Each row is a point. A path goes straight from each point to the next, and from the last back to the first. The post is the endless flat space through its rows: a point in 2 columns, a line in 3, a plane in 4, and so on, so that a path can go around it. Count how often the path circles the post. Going back the other way cancels.
(in the rows, 128 means zero)

Post (2 x 3):
[[117 126 187]
 [114 138 108]]
Path, 28 rows:
[[ 60 138 191]
 [ 63  94 184]
 [136 104 166]
 [179 137 183]
 [128 160 157]
 [101 135 170]
 [ 62  93 111]
 [130  69 198]
 [151 129 197]
 [126 157 164]
 [ 80 146 191]
 [ 74 133  40]
 [120 121  84]
 [176 105 200]
 [135 159 144]
 [ 82 178 164]
 [ 99 142 138]
 [129 151 190]
 [137 137 136]
 [158 144 101]
 [120 172 175]
 [ 99 161 162]
 [166 181 107]
 [137 132  72]
 [116  94 185]
 [ 64 100 187]
 [104 147 137]
 [124 159 147]]
Times around: 2

Post, 7 rows:
[[113 156 119  86 181 133 123 141]
 [154 174  96 196 128  93 137 128]
 [188 106 151 141  63  46 185  78]
 [ 86 161 113 105 143 126  95 124]
 [141  70 142 136 154 113 118  74]
 [108 152  94  98 121 116 105 160]
 [122 122 129 171 102 128 132 111]]
Path, 27 rows:
[[122  87 132 108 132  79 131 114]
 [214 105 211 129 177  98 187 120]
 [130 112 154 110 159 158 127 113]
 [134 165  61 117 150 117  96 145]
 [120 107 153 137 125  87 162  38]
 [ 84 158 112 190 189 145 110 122]
 [139  69 219  47 121 108 145 110]
 [192  75 211 189  90  51 207  72]
 [128  56 127 114 125 100 137  83]
 [ 86 136  62 133 120 132 112 106]
 [125 119 154 117  72 146 151 120]
 [167 187 138 174 135  77 106 126]
 [191 170 117 126 193  54 152 168]
 [119 162  78 124 110  57 117 127]
 [ 33 166  99 126 144 182  95  71]
 [ 90 178  72 151  88 107  79 117]
 [ 27 144 116 129 171 189  82  72]
 [136 172  83 146  75  52 158 158]
 [115 143 110 136 198 136  67 187]
 [201 138 133 140 147  95 138 127]
 [179 127 133 183 114  96 170  82]
 [104  99 107  55  93 109 127 124]
 [ 86 169 129 182 144 119 113  49]
 [ 75 145 137  56  86 167 126 112]
 [183  70 110 209 119 158  99 119]
 [107 100 131  72 114 117 117  79]
 [130 105 127  90 140 128 170 126]]
Times around: 1

Post:
[[118 159 139 107 158 111 140 151 108 129 109]
 [112 109 124 186 103 178  92 136 157 147 124]
 [158 146 157 145  93 141 144 153 138 142 114]
 [164 138 157 137 125 101 120 127 152 153 125]
 [132 141 140 175 122 167 105 120 166 116 105]
 [108 119 115 142 101 113  96 148 132 109 111]
 [155 119 132 152 130 123 161 157  96 141  98]
 [136 149 116 118 154 148 119 130 137 139  85]
 [128 178 172 107 119 115 101 153  86 135 114]
 [119 134 162 121 108 122 104 117 106 135 124]]
Path:
[[126 129 154 157 148 137 109 115 128 131  99]
 [151 106 130 143 142 117 136 117 163 198 133]
 [149 135 110 117  94 116 136 143 125 108  97]
 [146 181 141  62 125 125 122 170 115 150 122]
 [121 110 130 191 156 152  97  99 130 152 135]
 [137 141 129 154   7 147 112 138 166  92 118]
 [154 185 176 128  34 148  95 125 198  80 147]
 [150 141 179 144  90 140  94 141 164 114 125]
 [ 90 144 129  90 121 101 103 161 114 131 112]
 [147 181 150 143 130 168 109 102 135 112  56]
 [134 167 101 120 111 166  81 141 122 141  89]
 [157 118 132 168  96 134 132 144 136  99 120]
 [172 127 173 179 101 172 115 101 155 132  98]
 [104 110 123 203 154 179 109  93 164 114  83]
 [144 139 115 135 176 156 139 100 128 187  96]
 [135 155  91 110 184 118 148 142 109 163  78]
 [164  78  79 179 142 146 124 113  84 160  97]
 [135 182 144  90 102 114  54 161 141 145 121]
 [150 155 137 146  80 147 106 155 133  99 113]
 [161 135 122 160 133 141 138 114 128 183 100]
 [124 157  88 135 166 186 146 130 138 129  75]
 [140 115 112 156 109 125 109 162  89 131 118]
 [105 171  96 107 126 173 131 186  96 179  98]
 [147 196 169 150 224 124 145  82 190 135  84]
 [126 168 164 106 101 151 125 160 150 124 108]
 [171 168 190 135 137 104  69 159 149 162 124]]
Times around: 2

Post, 13 rows:
[[165 156 118 104 146 173 152 122 108 140 163  88 134 120]
 [143 131 121 138 138 172 145 116  99 140 138 121 158 135]
 [151 126 116 104 160 164 117 141  99 128 136 115 151 153]
 [159 125 156  82 126 173 124 118  98 113 160 101 183 126]
 [106  71 123  93 122 116 156 154 148 145 126 156  78  87]
 [125 170 159 125 165  89 138  89 176 135 145 128 134 130]
 [118  77 126 117 134 122 157 159 162  92 132 145  77 107]
 [ 97 182 134 111 140 122 110  72 159 153 111 130 127 110]
 [132  67 160 106 148 120 174 132 133 137  81 153  58  93]
 [127 145 145 153 154  99  84  98 157 155 140 112 129 110]
 [113 166 132 154 126 102  83  93 153 167 126 114 120 165]
 [132 122 149 124 144 140 130 147 143 154 142 178  79  87]
 [157 139 117 130 141  91  96  81 147 152 109 156 101 127]]
Path:
[[110 138 122 144 117 130  86 101 128 165 151 116  92 105]
 [166  66 205 155 135  77  51 121 132 106 170 109 152 144]
 [173 125 152 109 140 207 136 121  91 145 136 139 116 152]
 [145 162 115 178 176 114 107  72 155 222  90 126  82 107]
 [181 181 112 121 195  88  75 132 172 137 140 157 131 117]
 [132 145 115 118 153 146 124 149 117 139 120  92 103 109]
 [128 160 123 102 165 125 148 104 134  87 130 113 117 133]
 [130 165 142 120 249 120 156  93 147 130 110 113 107 117]
 [162  86 182  95 142 145 159  76  96 178  65 136 100  94]
 [197 115 121 116 168 127 179 124 143 152 154  70 136 134]
 [114 128 141 128 127 150  93 150 178 139 118 137  89  81]
 [137 137  96 116 144 106 112 101 115 148  97  65 130 183]
 [ 56 196 139  60 108 126 149  69 106 202 112  62 134 111]
 [ 72 117 160  99  94 140 158 127 129 141 142  82 122 189]
 [ 74 106  82  83 155 125 144 112 190  85 137 142 129 132]
 [149 145 124 139 187 126 102 132 149 128 162  98 117 172]
 [145  92 145 152 141 113 100 128 150 131 143  85 172 185]
 [115 185 144 127 182 191 121 146 143 155 106 111  92 103]
 [130 108 164 114 117 117 138 127 151 140 160 112 191  97]
 [ 91 102 159 147 135 136  85 142 133 110 116 158 153 120]
 [145 168 104 151 132  99  77  98 146 152 166 167  75  86]
 [ 96 172 133 137 152 147  96 126 155  97 178 145 111 130]
 [107  86 157  77 138  92 131  81 177  94 137  91 167  90]
 [151 149 183 161 160 124 133 123 173  95 128 147 105 160]
 [109 148 153 127 180 156 176 129 120 148 104  54 167 116]
 [151  83 157 106 146 109 137 120 114  81 119  30 155 163]
 [153 125  98 134 146 125 133 103  97 179 108 155  68 123]
 [121 193 141 105 122 139  76 111  95 191 162 158 153 149]
 [111 150 146 107 143 158 126 117 126 121 138 107 144 159]]
Times around: 4

Post:
[[114 149 125  88 111 159  57  57 164 132  85 156 169  85 157 197 142 166]
 [146  83 125 118 123 129 147  96 155 149 105  71 136 107 106 195 123 152]
 [169 109 167 136  92 160 127 118 153 120  69 131  69  99 173 142 107 140]
 [107 133 120 103 106 121 124  73 108  38 155 172 155 145 163  78 150 152]
 [151  66 175 123 120 110 121 110 183  93 115  24 123 156  92 132 102 220]
 [191 106 105 153  64 117  97 145 160 130 193 161 106 107 119 122 175 107]
 [ 61 145 142 115 118 142  83 116 150  87 120 153  96 122 112 155 108 143]
 [148 125 158 152 182 110  91  52  74  87 148  84 124 124  92  79 135 103]
 [130 105 145 112  90 125 164 168 160 120 130 128 141 104 146 108 134 170]
 [142  78 121  84 153  92 127 136  86 119 145 117 143 149 160 102 144 146]
 [122 146 100 108 126 154 148 115 118 185 124  93  73  89 186  91  92 118]
 [121 123 105  80 127 131 149 101 131 151 126 104 162 141 151  91 123 110]
 [124 109  98 179 132  82 155 100 176 167 192 152 163 134 116 114 140 116]
 [148 207 136 106  99 133 107 118 137 146 181 170 103 170 137 147 187  95]
 [160 144 101  81 153  94 125 109 131  87 105 163 126 120 144 126 113 132]
 [ 82 133 113 104 228 137 128  79 164  82 183 131 153 126  99 120 129 105]
 [151 105 135 162 108 139 120 135 108 101 137  90 143 116 154 123 103 157]]
Path, 29 rows:
[[158  82 165 128  97 130 122 104 156 139 179  80  95  75 132  97 131 159]
 [107  72 148 137 143  71  85 157 184 119 175 136 163 200 125 153 145 134]
 [105 220  69 172 132  85   7 110 144 142 168 187  98 134 124 119 142  95]
 [163  97 129 155 105 153 172 114 219 149 157  56 105  97 120 130 129 195]
 [119 226  89  94  92 176 144  57 133 162 114 111 105  71 171 150 193 111]
 [ 96 176  82 130  64 116 137 117 171  99 178  34 127 100  73 111 159 155]
 [ 96  86 200 101 123 131 162  66 133 101  75 110 148 127 143  77 169 200]
 [151  91 171 173 142 131 152 121 174 152  90 146 201 115 130 118 113 181]
 [142  99 154  78 162 111  64 129 133 136 158 145 128 121  63 156 152 126]
 [137  66  98 117 112 115 167 146 127 106 221  71 168 104  81  88 150 115]
 [ 74 171 160 129 116  87  79  79 132 105  85 174 170 117 177 176 150 184]
 [101 113 106 117 166 104  88  63 137  90  75  55 147  70  58 155 131 148]
 [100  54 141  96 118 137 118 162 156 163  69 199 142 138 142 148 130 149]
 [102 135 121 114 134 150  70  61 173 103 123 183 105  94 137 123  88 159]
 [164 125 184 132  33 115 128 150 171 140 147 155 119 165 156 176 117 175]
 [160  39 140 123 166 136  83  79 211 175 165 138 162  78 139  85 125 150]
 [ 88 142  77 134 132 161 126 140 164 113 124 156  52  88 147 203  55 169]
 [167 173 157 128 120 147 126 142  90 100 127 142  78 135 120 136 160  81]
 [160  42 141 123 105 106 224 128 181 157 101 201 181 154 186 140 145 186]
 [156  65  69  65  33  95 165  84 157 158 132 127 123 155 155 127 133 170]
 [132 154 151  80  28 139  94  93 241  99 162 115 112 139  75 135 143 124]
 [103 106 105 146 108 107 206 136  92 151  88  98 102  64 215 128  90 152]
 [108 189  70  96 174 130 178 139 202 156 149 161 170 139 165 131 148 102]
 [149 118 121  91 192 138 113  70 112  65 101 184  69 123 115 145 136 102]
 [170  91  41  97 162 100  45 168 124  38 232 198 151 137 118 114 118 112]
 [163 102 219 157  99 139 139 121 129 148 141  36  87 138  32 113  96  70]
 [121 188 173 175  74 156  69  80  89 145 148  90  99 100 150  65 109 126]
 [117 115 141 142 131 106 145 130 137 196  82 123  55 122 123 221  49 174]
 [209 192 149  97 120 125 204 143  71 117 119 177  64 173 171 177 133 115]]
Times around: 3

Post, 17 rows:
[[143 139 102 152 112 128  89 118 152 132 152 118 131 111 116 120 139  72]
 [125 131  62 142 144 146 101 156 127 109 113 142 112 139 120 143 160 138]
 [106 116 158  93 117 114  89 161 167  89  81  81 217 179 184 165 103 166]
 [135 107 113 182 113 186 166 161 110 154 132 155  88  72 149 136 172 134]
 [111 132 111 130  89 145 129 148  93 137 167 127 164  60  79 170  78 104]
 [171 195 153 125 106 111 102 127 144 100 117 191 177  78 153 152  89 125]
 [159 184 100 148 136  97 132 135 172 109 149  90 135 149 166 107 191 145]
 [ 99 144 104 130 126 121 130 145 121 150 147 113  75 133 122 114  89 123]
 [ 48 134  91 141 113  92 169 119  90 102 104  95  76 106 112 138  44 107]
 [147 114 128  86 109  90 115 120 120 164 126 149 195  45 122 152  89 127]
 [150 128 159 123 118 154 153 171 130  96 170 137  97 130 176  71 242 153]
 [141  71 138 163 115 140 155 129 126 111 187 116  97 123  89 121 158 166]
 [212 124 117 144 113 139  91 132 142 122 219 149 114 130 141 170 151  93]
 [182 138 103 179  96 117 128 180  92 160 124 148 126 106 131 112 127  71]
 [176 160 161 143  89  96 159 113 105 178 153 127  89 126  82 183 141 115]
 [156 144  86 112  83 144 116 122 119 131 132 153 105 137 144 141 134 133]
 [155 137  92 115  96 115 109 150 128 119 111  60 122 115 101 149 108 129]]
Path:
[[154 194 125 181 148 146 115 136 112 108  85 222 195 133 229 164 166 100]
 [216 130  76  82 126 182  77 125 168 128 114 173 117 135 148  93 153 163]
 [136 176 100 118 108 130 176 129 103 117 105 158  66 122 120  93  83 131]
 [166 120 134 159 103 171  80  92 138  97 136 167 152 105  78 164 104 123]
 [129 164 186  89  69 111 167 208  74 154 166   7 146 108  69 153  75 129]
 [118 110 108 111 107 133 134 133 140 171 156 118 160 108  94 129  61 159]
 [119  83 203 126  92 156 111 158 161 210 180 186 160 133 177 121 160 138]
 [157 154 141  92  99  55 120 128 140  97 125 128 111 164 170  90 179 108]
 [ 95 175  45 113 120 113 134 133 129 185  70  87 119 167  95 149 165  67]
 [126  93 164 122 140 144 105 139 154 168 140 141 143 123 143 111 127 139]
 [201 143 128 158 118  84 148 137  91 166 154 117 156  91 130 163 160 118]
 [110 108 148 137 106 160 204 116  94 149 213 134 123  20  98 183  48 160]
 [204 164 114 119  93 118 208 179 105 133 190 123  76 125 153 100 165 122]
 [159 108  90 137  98 106 135 114 151 111 193 163 130  77 132 129 102 118]
 [ 78 108 143 179 154 145 104 173 171 171 118 166 245  65 151 219 110 157]
 [131 185 102 181 142  89 132 193 143  69  85 150  83 153 149  86  93 119]
 [114 125 120  91 130 127 141 153 125 171 121 104 152 114 136 159 110  92]
 [111 124 138 129  98 122 122 175  77 123 109 154 179 159 165  97 128 101]
 [158 153 162 107  29 182  92 139  77 100 208 118 117 112 121 162 140 113]
 [122 175  40 136 206 157  86 106 141 151 148 145  49 155 112 132 243 109]
 [121 104 143 177  95 140 192 126 112 157 151  49  78 101  55 147 101 134]
 [100  76 146 111 123 119 118 159 153 173  45  72 153  95 145 193  85 132]
 [ 71  61  96 173 130 132 160 149 138 126  89  86 108 153 133 169 225 139]
 [207 113 144 118 135 163 117 156 168 115 173 165 111 115 125 148 203 118]
 [171 125 157 130 117 175 118 140 136 176 157 115  99 110 106 198 120 131]
 [109 129 110 111 112 101 113 140  83  98 158 111 123 121 174 115 102 139]]
Times around: 0

Post (17 x 18):
[[ 98 142 109 130 112 147 142 141 153 126 137 134 160 183 154 112 149 100]
 [149 143 122 119 121 104  94 134 153 104 134 154  86 142 121 135 155  96]
 [129 134 120  69 125 164 191 105 120 133 101 131 166 108 112  94 143 132]
 [115 121 109 126 132 124 207 181 137 137 133 129 162 110  95 126 124 112]
 [110 128 117 140 124 103 125 142 155 127  74 158  89 166 157 133 149 137]
 [145 145 132 101 139 111  13 151  58  84 129  73 170 110 150 132 169 196]
 [102 169 138 163 113  59 105 151 105 129 135 149  74 156 129  95 148 127]
 [127 181 117 146 117  71 119 172 136 169  94 121  99 160 131 143 151  94]
 [150 150  97 162  71 121 108 105 117 140 136  83  76 130 113 121 140 171]
 [131  94 103  99 132 141 151 153 144 151 127 119 142 126 119  88  94 107]
 [137 113 103  99 139 191 159 124  74 133 179  44 114 137 118 105 159 157]
 [ 97 149 143 126  84  55 104 154 130 150 114 162  82 170 122 155 135 128]
 [115 148  72 105 141 178 144  88 104 129 163  68 124 112 100 119 111 144]
 [138 121 127 135 153 128 192  98 147 144 180  68 151 136  99 103 120 136]
 [101  90 128 112 133 166 175 132 128 138 122  79 171 103 100 113 130  95]
 [148 154 137 177 126 112  88 135  98 153 120 147  88 168 102 157 107 143]
 [ 99 103 109 102 153 140 158 122 139 161 137 154 162 100 147 105 155 134]]
Path, 32 rows:
[[121 110 113  59  65 133  89 180 114 115 173  46 148 138 172 107 184 143]
 [161 138 104 131 116 120  85 121  69 126 132  68 101 110 113 143 115 176]
 [125 176 103 136  95 103 115 122 110 115  63 137 151 138 113 107 126  75]
 [132  93 142 156 196  79  92 228 120 127 124  99 193 150  92 133 124  56]
 [127 104  94  24 125 207 129 165 134 123  92  95 154 147 139  71 128 133]
 [109  98 137 123 188 175  64 144 111 177 145  46 156 126 143 127  88 140]
 [139 141 132 179 110 117 159 158 212 102 110 130 139 149 148  93 136 153]
 [ 59 151 153 127 116 122 118 181  84 179  98  85 139 181 155 195 146 121]
 [111 122 109 147 101 180 148  72  96 130 130  83 102 151 130 147 164 159]
 [118 148  89 110  98 151 160 131 117 109  46  68 186 118 119 150 159  67]
 [ 90 144 141  88 115 105 183 148 101  85 117 150  84 128 129 109 186 119]
 [171 129  50 158  72 110 182  81 176 128 190  94 100 111 124 104 127 171]
 [129 149 160 108 110  59  89 115  85 138 154 123 143 148 132 163 195 208]
 [ 57 111 115  93  89  63 107 145  77 152 179 163 104 118 116 127 128 149]
 [112 111  99 104 108 107  97 113 121  72 194 122 100 111 184 117 185 155]
 [ 99 132 135 119 137 148 167 118 132 105 102 116 142  89 138 129 185 110]
 [118 121 112 153 104 130 106 225 132  88 152  63 104 174 132 134 141 144]
 [147 110  80  80 129 119 121 197 150 132 105  89 152 105  98 133  97 134]
 [105 177 139 168  77 155 177  99  87 144 113 130 155 142  71 149 161 107]
 [148 102  78 105 152 188 149 118 121 141 191 147 102 179 129 162 131  99]
 [107 129  52  93 189 100 170 135 124 176 172 150  82  98 111 168 112 120]
 [138 109 103  85 122 167 157 148 112 119  64 148 125 129  80  72 137  82]
 [140 145 122 191 133 110 175 148 159 157 148  67  78 173  70 108 119 138]
 [108 158 173  94 125 120 141 129 110 112 110 113 156 133 108 116 117 164]
 [108 145 109 105 126 110 140 197  79 165 116 108 116 106 117 122 100 106]
 [ 72 103 130 139 128  89 114 109  90 169 189 147  71 150 159 127 148 140]
 [ 80 121 160 160 136 120 162 116  85 174 178  98 120 169 127 135 128 134]
 [117 110 135  78 154 105 147 210 129 113 110 100 109  91 135 129 144 118]
 [140 150 119 136 147 174 139  87 131 159 141 146 156 135  86 151 100 163]
 [155 115 125 176  93 154 158 131 120 185 111  97  78 182  80  93 150 114]
 [ 67 161  76 101 117 167  77 144 116 142 127  78 155 177 153 145 149 113]
 [122 249 118 141 154  55 104 186 121 176  67 183 155  76 122 146 184 134]]
Times around: 1

Post (17 x 18):
[[157 136 112 102 135 146 103 132 130 132  95 140 100 156 132 134 100 136]
 [177 106 155 118 140 160  77 119 124 109 150 101 120 123 157 165 106 138]
 [120 190 159 118  95 127 134 111 117  95 148 102 127 117 168 125 127  99]
 [172 105 148 132 114  94 182  88 127 136 155 126 167 127 159 128 161 146]
 [143 144 139 115 160 109 141 161 107 123 125 130  97 125 159 141 131 169]
 [110 100  90 110 162 167 125  88 120 104 108 159 131 118 171 103 143 150]
 [ 96  79  75 191 159 106 101 138 121 198 158 117 128 112 153  66 132 197]
 [135  90 182  39 102 107 117 117 162 153 171 123 123  96 134 136 123 189]
 [111 166 140 138 130 123 155 125 173 137 116 137 123 128 149 113 129 175]
 [125  54 135 112 145 155 117 111 115  31 178 174 132 151 119 162 160 103]
 [106 130 153 128 175 105 192 117 103 152 164 100 138 126 134 198 110 120]
 [136 128 136 123  98 155 133 130 140 137  98 145 142  90 159 133 121 139]
 [ 80 112   7 178 182  72 118  58 106 144 125 139 157 104 155 177  64 152]
 [135 154 139  94 174 126 111 121 136 134 105 121 154 110 144 139 130 135]
 [141 140 121 131 110 127 146 108 124  87 172  86 170 107 116 149 110 156]
 [134 135 149 117 121 131 126 145 141 152 106  92 149 140 181 119 125 158]
 [133 134 107 118 160 126 145 151 152 115 136 134 112 120 153 115  96 141]]
Path, 32 rows:
[[159  83 116 153 139 164 139 152 195 142 113  77 140  79 156 112  59 169]
 [129  88  96 213  75 210 134 102 138 138 103 121 169 121 153 114 138 131]
 [140 118 133 100 150 153 135 122 136  66 160 183 102 114 118 157 147 120]
 [139 169 119 119  90  96 197 115 189  77 208  74 160 122 120 120 103 128]
 [175 112 147 131 171  98 131 116 209 166 130 107 105 119 152 163  93 183]
 [112 134 131 137 160  76 209 165 125 125 148  96 175 115 176 157 148 161]
 [166 140 162 128  96 135 123 168 159 135 129 161  84 164 158 129 131 140]
 [ 73 129 100  97 158 130 113  74  65  82 152 137 183 112 165 104 160 114]
 [162 115 115 122 119  85 163 116  84 101 169  86 169 138 114 143  91 127]
 [157 137 155 172  84 118 154 149 141 119 140  63 146  91 102 156  88 175]
 [123 131 105 163  88  88 141 139 137 147 107 108 196  59 139 186 125 154]
 [133 164  99 149 158 103 133 180 139 141 136  81  87 158 157 180  45 173]
 [149 179 152  15 169 111 147 169  88 187 123 119  84 125 149 108 120 168]
 [118  98 135 150 107  96  39 102  73 143 138 162  87 153 209  91 130 135]
 [180 103 133 149 111  88 114 147 156 129 112 151 106 137 133 146  71 166]
 [ 92 158 132 153 187  84 127  69  97 179 113  72 111 159 208 165 116 150]
 [175 158 105  79 169  82 185  94 136  56  99 162 120 163 213 144 151 113]
 [215 124  83  94  62 143 121 133 111  96 118 143 121 122 131 151  89 141]
 [ 79 177 106 138 151 104 149  84  92 112 151 111 189 113 176 151 132 189]
 [132 121 111  93  94 180  82  86 101 102  59 143 164 129 163 103 141 135]
 [139 148 207  95  92 120 163 165 137 138 153  95 141  66 139  98 139 118]
 [127 134 114 136 109  96 146  39 102  76 194 105 165  98 133 109 165 121]
 [189  79 143 102  95 147 122 165 150 152 113 110 104 208 202 106 140 158]
 [124 128 152  94 172 120 126 140 106 136 123 129 138 129 202 173 143 127]
 [121  95 143 139 164 125 114 110  80 157 174 149  50 156 135 146 142 195]
 [128 124 195  71 137  77 113 112 164 176 120 105 156  86 173 134 114 172]
 [144 116 119 131  73 132 196 102 152  99 169 116 111 114  79 156  69 178]
 [172  58 122 116 141 144 153 124 108  99 144 136 159 102 131 166 148 161]
 [132  76 132  88 190 109 163  84 153 136 218 143 135 129 105 162 142 127]
 [ 97 138 131  68 133 174 106  55 128  81 160 185 144 127 115 140 154  68]
 [117 180 163 102 170  92 112  56 151  55 176 156 167  83 128 179 107 103]
 [109 137 156 155 139  75 178 139 139 127 131 111 138  72 180 157 103 190]]
Times around: 5
